Rows are points. The window is the flat piece filled in between its corners: a triangle in 3 columns, a solid with four corners in 4, and so on. A path goes straight from each point to the next, and from the last back to the first. After which points does the path pass through the window?

Window (3 x 3):
0:   9  16 -10
1:  37  33  -2
2:  14 -43  28
Path:
(1): 23 25 15
(2): 33 31 15
(3): 41  8 -8
(4):  48  20 -26
(5): 22 40 26
(6):  -1 -31  30
(7):  20 -62   9
(8): 38 15 -4
Through the window after points: 4, 8

Window (4 x 4):
0:  16 -13 -29  -5
1:  23 -39 -19 -37
2: -51  30  22  -1
3:  11  34  63  19
Path:
(1):   6 -47  29  11
(2):  -5   9   0 -43
(3): -5 49 43 13
(4): -22  20  70  36
(5):   9 -20  10  -3
(6):  24   8  19 -23
(7): -15   8 -22 -27
(8): -27 -36 -22 -25
(9):  -6 -54  23  -8
(10):  -3  32   5 -37
(11):  23 -17 -14 -35
(12):   1 -65  -3  -7
(13):  -6 -31  27  26
(14):   9  40   2 -26
(15):  -9  51  14 -12
(16): -45  -3  20  21
Through the window after points: 5, 11, 13

Window (4 x 4):
0: -13  19   7   0
1: -47 -27 -20 -28
2:  12  30 -26  29
3:  55   4  44 -33
Path:
(1):  12  40 -28 -20
(2):   0  10 -11  26
(3): -14 -22  13 -14
(4): -14  -2 -20 -39
(5): -12   8  -3 -55
(6): -12 -36  30 -22
(7): -12  -1 -13  39
(8):   1  43 -45  12
(9): -37 -14 -24 -37
(10): -38 -38   5   9
(11):  30 -14  49 -26
(12):  35  14  13 -66
Through the window after points: 1, 3, 9

Window (6 x 6):
0:  -6  38  61  18 -80 -15
1:   4 -30 -22 -16  55 -39
2: -19 -12  29  25  51   4
3: -26  11 -15   2  40  11
4:   2 -21   7  58 -27 -27
5:  39  28 -10   2  32 -21
Path:
(1):  -4  -3  -4  22  62 -21
(2):  33 -36  -4 -16  43  24
(3):  15  -9  30   3 -38   9
(4): -12  34  33  14 -29 -37
(5): -10  25  27  21 -30 -34
(6):  13  -6  39 -14 -33   9
(7):  32 -27  21   5 -12   8
(8):  -6  17  23  39 -12 -49
(9): -21  29  31  27 -20 -27
(10):   7   2  25   0 -23  18
(11):  13 -10  15  -5  11  10
(12):   4  18 -10  13  28 -57
(13): -28   6  -5  -1  61 -72
(14):  17  -9 -14 -28  48   3
(15):   1  -9  20   7 -26  34
(16): -26  31  28  35  17 -57
Through the window after points: 3, 5, 9, 11, 15

Window (8 x 8):
0:  47 -45 -57 -16 -23 -29 -37  44
1: -14  11  -6   4  26   5 -37  10
2:  74  30  -9  36  20  42 -11 -14
3: -47  18 -33 -13  25 -15  19  26
4: -26  34   3 -43   7  40  14 -30
5:  -1 -35 -64  10 -51 -15 -32  43
6:  58 -22  24  19   9  54  15 -49
7: -48  50  19 -21   3 -22  13  10
Path:
(1):  34  -2 -31  -6  -5  25 -11  61
(2): -28  15  -4  -7 -14   6   6  44
(3): -27  -2 -42 -18   3 -46 -16 -18
(4):   6 -12 -42   0 -19   1 -18 -10
(5):   5 -10 -15   5 -23  15  -6  49
(6):  38   3  -6   5  -5  34 -14  29
(7):  41   4 -39  33  26  19 -24 -31
(8):   8   9 -34  45  -9  -7 -23 -59
(9):  27  -6 -19 -33  20  37   2  72
(10): 22 12  4 19  3 50  7  4
(11):  17  19   1   6  24  12  -1 -41
(12):  23  12 -17  16  -1   1 -14 -17
Through the window after points: 4, 12

Window (8 x 8):
0:  22 -20 -13  59  -3 -25   6  28
1:   2 -44  -7   4 -15   8   5 -26
2:  -9   8  -7 -16 -34  18 -15   2
3: -11 -10 -73  48  46  -8  29  39
4:  33   1  19  -9 -20  51  24 -35
5: -15   3 -35  63  66 -17   0   9
6: -37  -9   5  27 -60  31  12  -5
7: -61  10  25 -27 -60  -1  41   3
Path:
(1): -15  -8 -21  21 -57 -30  35 -27
(2): -19  -4  28  -4 -13  56  -4  45
(3): -44 -34  24   4   2  17  23  28
(4):  -6  32 -44  20 -21 -21  17 -25
(5):  -1   6 -26  15 -44   8 -13 -73
(6): -18 -36   9   8  12  13  19  57
(7): -26 -46  20   6 -12  47   6  29
(8):  12  15 -36  11 -25 -20  34 -28
(9): -33  27 -17  -9 -60  -7  38  -8
(10): -45 -27  45 -12 -21  14  21   8
(11): -39 -31  23  32  -3  31  22  38
(12): -13   9 -47   7 -26 -32 -13  -8
(13):   0   2 -19   4 -17   7  25 -29
(14):  -7 -23  -8   8   5  33  10  -3
(15): -22 -33 -16  17  17   6  12  34
(16):  -5  13 -64  43   6  -8  33  -2
Through the window after points: 3, 5, 9, 15

Window (9 x 9):
0: -16 -37  31 -34 -12  20 -26  47  30
1: -12  23 -50 -12  29   1  16 -37 -37
2: -21  32  -7  17  28 -17  73 -34 -41
3:  21  -9  -5  -2  -6   8  32 -28 -56
4: -11 -52 -24   7 -24  48  15  57  26
5:   0  47 -19  27 -18 -12  15 -19 -33
6:  -2 -70  -7 -16 -32 -17 -11  28  53
7:   9 -58   3  20  16   3 -26  50  19
8:   5  27 -41 -10   7 -23  54  23 -62
Path:
(1):  16  26 -26 -14  13  27  42 -17   0
(2):  27   8 -29  -8  -2   1  39  32 -18
(3): -47 -40 -14 -13  15 -21  19  12 -38
(4): -36 -36 -10  37 -11 -10  -7   7 -38
(5):  36  25 -41 -50  16  10  13  -5  24
(6):  13  61 -14  -7  26  17  51 -27  -1
(7): -26 -15  -8  21   2 -27  43 -12 -49
(8): -62 -39  -1   5 -10  -6  12  10 -21
(9):  17  -1 -20   3   8   8   0 -12   2
(10):  28  -5  -5 -15  -8   6  27   1 -17
(11): -38 -26 -24  31 -10 -10   3 -33 -47
(12): -20   2 -14  19  10 -21  -5   1 -77
Through the window after points: 6, 10

Window (9 x 9):
0: -50  -8 -14  -6 -21  20  62   8  -8
1:  43  43  27  27  -1 -60 -32  12 -32
2:  -3  44  10  27   8  52  70   5   6
3: -48 -27  51 -16  47 -20  17 -19 -14
4:   1  17  -1 -27  -7 -16  27  -5  16
5:  15  37  44  -8  -1 -11 -55  50  -2
6: -16 -29  -8   8  32 -71 -13   6  16
7: -38  -2  -5  -4  39  35 -15 -23 -18
8:  43 -50  11   6 -31  31 -24   0  43
Path:
(1): -15   0  13 -19  14  14  14  21 -11
(2): -31  30   8  40 -65 -36   0   7  18
(3): -22  13   5  36 -37  18 -33 -11  45
(4):  47  10  23  -7  30   8  56  22 -30
(5):  16   2  22 -10  23   7  35   5  -7
(6): -86  19  -4  16 -10  31 -27   2  24
(7): -22  12  29  12 -10   9  27   0  10
(8):  15   9  -7  -9  18  34  15  11 -27
Through the window after points: 1, 3

Window (11 x 11):
0:  32 -30  33 -21  19  36 -21 -50 -14 -33  13
1:  35 -19 -42  79 -25 -20 -15  23 -32  88 -25
2:  -2  13  26  15  27  15   0 -16  17 -39  25
3: -19 -15 -25 -33 -33  -6  -4  15  39  24  -4
4:  23 -34  47   7  21  12 -24  26  23 -25  -9
5: -40  15  -7   0 -49 -20  31 -19  45  -7 -62
6:   4 -27  24 -19  56 -10 -13 -32 -24  -2   1
7:  15  24   4 -14 -27 -12  46  13  24  19 -33
8:  18  12  -9  -6 -40 -64  30 -11  64  -9 -27
9:  22  -8  -3 -26   7 -21 -17   3 -37 -40  -1
10:  22 -37 -75  38   4  -6  23   5 -12  43 -38
Path:
(1):  64  27  -8 -21  28  29 -25  -6   8   1 -38
(2): -51 -41  43  30 -21 -30  27  10  32 -30  20
(3):  -6 -38   5  -6 -22 -24  17  -8  11 -16   8
(4):  31  40 -17 -19  10  -1 -26  15   6   3 -46
(5):  33  36  34 -19  17  -1 -49 -30  54 -27 -38
(6): -22 -27  -5  25   8  13  40   4 -17 -14  46
(7): -13 -21  12  -4 -14 -28  21 -16   2  -6 -20
(8):   5  22 -10  -5  33  23 -26 -18  25   6 -36
Through the window after points: 1, 3, 5, 7

Window (11 x 11):
0: -13  66  48 -15  12 -15  53 -28  24  -7  25
1: -36  19  12  20 -57  -7 -31   7 -45  -4  14
2:  31 -16 -12 -27  36  13  19  35  50  32  -8
3:  16   9   1 -33  38 -20 -36  20 -62  49  -9
4:  36  43  -3 -13 -44  18  26  10 -11 -37  12
5:  51   7  11   8 -39 -37  55 -30  25 -24 -17
6:  11  13 -61 -72   6  35 -73   2  58  28 -52
7:  31  -7  19   0  -4  13  44 -45   4 -49   0
8:  12  23  13  58 -18 -29 -66   4  34 -42  29
9:  27  11 -20  13  29   7 -15 -24 -31  59  13
10:  32  27  44  26 -44  16   1  -3   5 -23 -20
Path:
(1):  17  16 -13   3  33  -2  26  20  14  -1 -31
(2):  39 -25   9 -44  -5  11  -8   9  39  41  28
(3):  17  12   4  -6 -19 -14 -25   1   6  16  13
(4):  -6  48  -7  44  14   4  -2  17   2 -15 -37
(5):   7  30  -7  25  -4   3  24   0  14 -28 -35
(6):  28  -2  23 -49 -43   6 -27 -28  22  10  43
(7):  19   1 -10 -29 -15   1 -14  -5   1  10  17
(8):  -2  30 -11   7  10  12  -7  -1   9 -12 -38
Through the window after points: 1
